Each row of a before or after table is a point. The points were changed in one or more steps. Then noise was added and the rows were shuffled. The steps act on how far a point lies along the listed directions, d1 being the first. Write out the steps. A step turns or swaps two directions, mirrors them in a line or flattens them onto one, adds a multiple of one to another, or multiplies one. Angles are multiples of 10 degrees, from the lower direction toward the higher: turns from -170 to 170, lines from 10 to 170 but not 90. Use the fewest steps. Two steps may share a direction if one is a turn and the other turns, adds or multiplies; they go together, in the order done. Otherwise the lowest direction goes first.
(in the rows, 128 means zero)

Directions:
(1): [111 183]
(2): [183 145]
Before (10 x 2):
[[165 116]
 [ 85 146]
 [128  62]
 [125 149]
 [156 135]
 [224 180]
 [150 135]
 [158 106]
 [ 63  72]
 [130  73]]
After (10 x 2):
[[168  93]
 [180  90]
 [109 106]
 [ 30  87]
 [111 112]
 [210 143]
 [130  90]
 [138 176]
 [114 137]
 [112  90]]
Steps: mirror d1 and d2 in the line at 170 degrees

Directions:
(1): [108 124 133 221 146  83 126  83]
(2): [170 174 151  97 131 100  61  76]
(3): [112 169 185 105 194 107 182 135]
(4): [ 99  63 212 115 104 132 107 117]
(5): [195  99 131 118  98 109 197  84]
Before (13 x 8):
[[170  78 134 132  69 116 128  83]
 [ 86 104 147 108 103 158 125 172]
 [124 111 163 165 149 103 127  90]
 [170 155 137  83 129 116 131 112]
 [115 125 102 115 127 159 143 173]
 [154 100 147 134  91 115 108  83]
 [ 87  73 125 155 109 174 196 189]
 [108 135 121 172 129 104 119 104]
 [ 82 136 157 129 142 105 114 135]
 [119 112 163 117 156 136 164 157]
 [135  79 111 151  83 155 114 120]
 [184 124 166  62 104 132 136 112]
 [104  93 164 141 133 132 150 152]]
After (13 x 8):
[[102  79 125 157 104 147 110 156]
 [130 116 182 125 125 109 113  94]
 [134 102  63 126  86 170 120 166]
 [142  78 167 126  84 116 119  93]
 [131  68  99 160  69 165  89 123]
 [158 171 186  66 164 103 161 113]
 [110 120 173 162 166 102 128  98]
 [110 138 121 172 132 102 125 101]
 [105  13  32 194   7 209 103 184]
 [155 140 217  49 141 123 150 122]
 [120  99 135 131 129 147 133 158]
 [ 83 152 143 132 151 106 116 140]
 [ 94  99 100 124  75 172  90 176]]
Steps: add 1.5 times d2 to d3; turn d4 and d5 by -30 degrees

Directions:
(1): [152 112 145 153 108  78 170 159  58 106  43 125]
(2): [200 125 144 116 213 148  99  86  99 174  98 150]
(3): [106  55 159  85  87 149 112  84 160 157  70  84]
Before (8 x 12):
[[ 80 131 138 194  38  69 210 230  75  53  98 102]
 [108 155 143 168  98  75 192 186  70  87  90 131]
 [148  99 134  95 127 127 103 102 115 140  60 135]
 [142 162  91 173 124 100 143 172 113  99 129 131]
 [121 126 117  95 138 145 126 110 166 132 150 127]
 [116 129 139 137 100 129 127 147 116 125 110 114]
 [173 149 116 185 136  54 180 195  22  66 104 140]
 [ 29 132 104 175   9  56 190 197 123  39 133  91]]
After (8 x 12):
[[128  99 164 182  71  67 202 203  38  82  28 102]
 [191  94 146 143 150  86 148 135  38 113  52 118]
 [157 132 117 108 155 129  96 111 113 136  98 155]
 [112 134 110 101 128 138 136 125 165 119 158 127]
 [ 77 107 127 180  31  33 201 192  69  52  54  91]
 [127 133 140 141 110 126 129 147 107 125 109 118]
 [144 125 112 152 116 111 133 145 120 120  89 113]
 [137 127 164 150 120  87 176 153  62 117  47 126]]
Steps: turn d1 and d2 by 30 degrees; multiply d3 by 0

Directions:
(1): [166 103 111  82 138  96 138 154 116  34 142 166 137 133  89 125  82 147
 170  84 173 207  50  96]
(2): [120 122 107 159 127 178  54 123 138 194  46 149 114 102 154 176  98 103
 218 106 173 132  99  81]
(3): [ 88 193 133 136  91  99 134 133  76  72  53 111 134  95 168  91 130 152
 181  68 130 147 180 208]
Before (12 x 24):
[[160 104 137  92 149 108 174 133 131  82 180 134 145 146  87 124 113 144
  101 148 116 127 100 113]
 [148 109 120 135 130 131 133 126 124 101 159 140 127 136 116 138 118 120
  117 153 145 138 112 108]
 [126 120 139 140 132 142 130 106 153 186 160 117 125 152 137 140 146 110
   88 158 100  92 146 132]
 [139  95 127 118 148 134 127 137 145 126 141 126 133 135 104 132 116 115
  124 132 131 128 102 111]
 [132 146 122 110 129  88 150 146 109  52 161 136 132 130 115 104 112 138
  119 119 125 166 124 151]
 [139  95 127 121 128 125 122 124 137 124 139 141 134 143 119 148 104 139
  123 141 150 125 111 110]
 [139 117 130 135 139 154 116 120 136 180 119 120 115 137 157 146 136 103
  122 137 135 113 119 107]
 [102 139 129 174 127 165 105 110 152 204 101  98 121 132 142 129 155  98
  124 156 112  80 156 128]
 [149 105 127 106 132 105 143 148 128  86 167 137 127 146  92 114 131 139
  111 127 133 156 112 114]
 [117 128 122 163 149 174  95 106 175 227 118 111 108 132 148 155 156 103
  107 178 109  79 153  99]
 [137 106 138 144 133 155 119 135 154 171 133 148 140 132 114 148 126 114
  126 141 133 124  93  78]
 [113 151 125 130 125 107 128 132  96  89 107 114 143 111 122 112 128 142
  140 124 128 139 139 152]]
After (12 x 24):
[[123 159 122 111 122  81 153 147 100  41 147 133 133 124 123  97 113 143
  129 107 126 169 132 168]
 [153  80 134 140 147 167 116 133 174 193 164 154 138 144  98 162 125 106
  105 165 132 118  73  47]
 [140 100 137 139 145 150 128 105 169 204 183 121 122 161 124 152 146 103
   72 176  98  88 130 108]
 [146  78 125 115 158 142 123 135 157 139 160 130 130 143  95 141 117 108
  108 147 128 124  89  91]
 [147 103 129 132 145 159 115 120 148 192 137 125 113 145 148 154 135  97
  111 149 135 109 108  91]
 [157  95 117 132 137 136 130 125 135 111 174 144 125 144 108 146 119 116
  106 167 145 135 101  91]
 [101 173 125 135 111  97 129 132  79  69  82 108 144  99 134 100 129 151
  157 104 129 146 157 178]
 [153  95 127 104 137 109 141 146 137  94 178 140 128 152  89 121 130 132
  102 136 133 153 105 103]
 [105 135 129 172 130 169 104 108 156 209 107  98 120 137 138 133 154  96
  119 163 111  79 152 119]
 [172  85 135  89 158 116 173 132 147  97 202 138 143 154  76 136 113 136
   88 164 114 123  87  91]
 [131 102 119 158 164 185  93 102 198 251 147 118 105 144 133 170 154  95
   87 203 107  74 132  67]
 [149  83 127 120 135 131 122 124 146 137 154 146 135 150 112 158 103 134
  111 153 149 119  99  93]]
Steps: multiply d3 by 2
